Each row is a point. To make a cloud, some directions were put in groups of two or more. Within a group, all points are equally far from the middle, so they leave a hole (a ring in 2 directions, a hollow ball in 3). The other directions are filled evenly. Then the cloud was stretched, turned, moved and blurred a little. How many holes are there, and how many directions does each take, smallest first?
In the rows, zero is written as 128.

Cloud (13 x 2):
[[118 177]
 [166 152]
 [ 86 106]
 [105 173]
 [139 176]
 [109 175]
 [159 163]
 [127 178]
 [ 91 100]
 [111  91]
 [157 164]
 [156 106]
 [168 141]]
Holes: 1 (2)

Cloud, 20 rows:
[[130 131 122]
 [140 100  95]
 [164  89  92]
 [100 137 148]
 [ 99 140 137]
 [125 140  94]
 [115 103  98]
 [133 201 136]
 [126  73 109]
 [162 177 117]
 [167  79 134]
 [161  76 155]
 [ 65 146 134]
 [ 87 146 177]
 [122  99 165]
 [170 119 144]
 [ 99 126 154]
 [ 60 123 110]
 [ 82 180 134]
 [115 194 183]]
Holes: 0

Cloud, 30 rows:
[[191 164 131 127]
 [152 177 160 140]
 [197 146 151 141]
 [187 111 154 157]
 [148 180 117 148]
 [114  77 156  99]
 [ 79 144 133 116]
 [171 159 168 150]
 [113 115 127 178]
 [185 141 147  80]
 [124 112 121 180]
 [169 168 161 147]
 [133  81 120 111]
 [162 155 118  81]
 [139 148 189  91]
 [185 158 157 149]
 [143 162  95 148]
 [136  81 177  93]
 [149 184 139 144]
 [128 159 153  68]
 [104 172 126 144]
 [160 154 122  76]
 [191 156 130 105]
 [152 170 172 136]
 [132 129  94 162]
 [145 100 137 179]
 [165  84 129 146]
 [179  90 159 101]
 [ 78 112 140 114]
 [139  74 159  96]]
Holes: 2 (2, 2)

Cloud:
[[121 131  99 128 154 152]
 [155  67 114 129 142 142]
 [132 155 109  95 103 145]
 [ 78 135 113 146 126  89]
 [187 131 153 143 174  81]
 [105 149 107 153 176  72]
 [190 161 146 126  95 137]
 [158  84 165 154 111  72]
 [128 148 124 178 166  69]
 [118 146 132 166 192 102]
 [144 153 177 109 141 160]
 [158 133  99  99  92  55]
 [158  99 183  94 138 147]
 [ 97  87 145 168 133  89]
 [123  85 111 120 155 149]
 [129 157 171 173 101 115]
 [107 137 143 165 192 112]
 [118 103 203 135 146  92]
 [153 115  83 151 121  53]
 [158 158 163 155 178 101]
 [115  87 170 153 178  99]
 [143 141 102 165 121 144]
 [124 149  96 129 188  91]
 [123 141 166 162 186 128]
 [168 105  87  81 171  74]
 [106 119 202 131 121  94]
 [123 110 191 137  87 115]
 [137 153  94  98 120 143]
 [148 143  93 139 185 113]
 [180 165 128  89 114 136]
 [151  91 133  80  72 103]
 [145 124  94 154 156  44]
 [109 170 163 105 151  87]
 [135  88 122  83  77 100]
 [105  99 149 174 111 115]
 [ 85 105 115 146 112 105]
 [164  87 170 129  94 149]
 [167  87  89  78 166  87]
 [156 141  88 140 165 132]
 [128 150 132  90  98 154]
 [166 160 156 149  98 150]
 [ 95  98 137 171 118 106]
 [128 157 160 185 128  90]
 [174 128 164 106 140  53]
 [139  94 110  85 154  45]
 [162  90 172 129  95 152]
 [138 118 169  80 126 158]
 [161  96 142  87  72  87]
 [ 96  81 124 120 176  80]]
Holes: 3 (2, 2, 2)

Cloud:
[[184  91 136 147 104 169 157 106]
 [139  96 119 105  88 109 141 185]
 [143 171 163  98  68  90 143 111]
 [ 58 159 112 165 142 142 168 114]
 [168 189 131  98  99  99  85 107]
 [104 104 115 133 118 130  59  88]
 [140 125  98 158 193  96 116 114]
 [110 163 124 142 104 151  96  64]
 [153 122 112 144  88 104  75 128]
 [113  93  82 136 163 179 137 150]
 [162  96  89 160 162 131 134 124]
 [127 142 145 124 124 123 208  81]
 [175 101 120  75 108 130 173 129]
 [157 144  90 173 149  93 151 100]
 [ 96 126 131 213 115 123 163 125]
 [101 118 128 178 125 111  89 134]
 [126 149 151 109 176 128 192 135]
 [ 82 175 147 111 110  71 161 103]
 [108 119 111 170 163  58 131  94]
 [ 68 135 130 170 113 106 161  80]
 [123 155 117 139  86  87  75 141]
 [ 71 161 104 132 163  98 166  73]
 [ 71 113 144 113 121  70 182  94]
 [132 108 156  85  74 125 153  94]
 [ 98 127 143 164 125  49 140  53]
 [103 118 161 192 114  86 142 112]
 [110 124 138  93  69 118 134 129]
 [ 77 134 112 201 160 147 155 125]
 [158 107 165  65 138 139 144 128]
 [136 140 167  84  91  83  94 119]
 [140 131 104  84 172  91 153 139]
 [ 87 104 165 181 130 159 171 118]
 [ 76 147  74  96 155 117  99 147]
 [109 131 104 143 112  21 120 132]
 [162 161 122  84  70 118 169  91]
 [134 160 146 162  71  98  98  79]
 [183 131 123  98 138  67  99 105]
 [174 151 179 153 105  92 158 112]
 [131 133 100 104 153 104 194 125]
 [150 127 149  77  83 123 159  98]
 [148 154  94 117  92  93 201  55]
 [148 139 120 158  97 138  77 116]
 [161 155 130 178 136  75 177 116]
 [ 91 175 160 130 149 119 174 140]
 [123 112  79 184 131 116 130 130]
 [150 102  80 163 163 146 119 131]
 [102 155 145 173 150  93 133  64]
 [135 111 147 124  86 133 136  65]
 [119 124  83 122 173  88 128  53]
 [131 115 120 120 131 111  72 177]
 [ 61 102  98 150 140  77 127  82]
 [155 109 131  95 154 167 162 104]
 [ 94 127 103 164 145 143  59 119]
 [107 120  76 157 137 126  71 113]
 [ 98 135  82 129 127 179 122 140]
 [141 159 132  99 130 141 175  85]
 [118 140  59  94 140 137 126 133]
 [ 65 125 160 122 183 139 144  93]
 [ 73 141 106 145 130 129 180 145]
 [185  86 146 126 114 120  89 123]
 [126 133 161 167 106  46 149  68]
 [ 92 130 144 199 105 105 176  92]
 [167 213 130 128 156 119 140 127]
 [119 153  74 177 189 127 133 101]
 [142 157 113 159 126  40 164 123]
 [ 75 157 142 182 147 131 107  86]
 [186 114 135 127 123 145  97 174]
 [138 119 121 135  90 167 124  94]
 [ 84 129  68  98 118 127  73  88]
 [137 104 102 132 164 106  78 176]
 [144 145 115  90 151 109 183 115]
 [119 168 174 164 176 109 123 128]
 [171 129  95 146 139 161 119  97]
 [139 157  57 140 149 129  50  96]
 [158 132  84 128 156  61  97 112]
 [138 172 139 110  88 116  88 142]
 [115 143 153  60 115 112  95 103]]
Holes: 2 (2, 3)
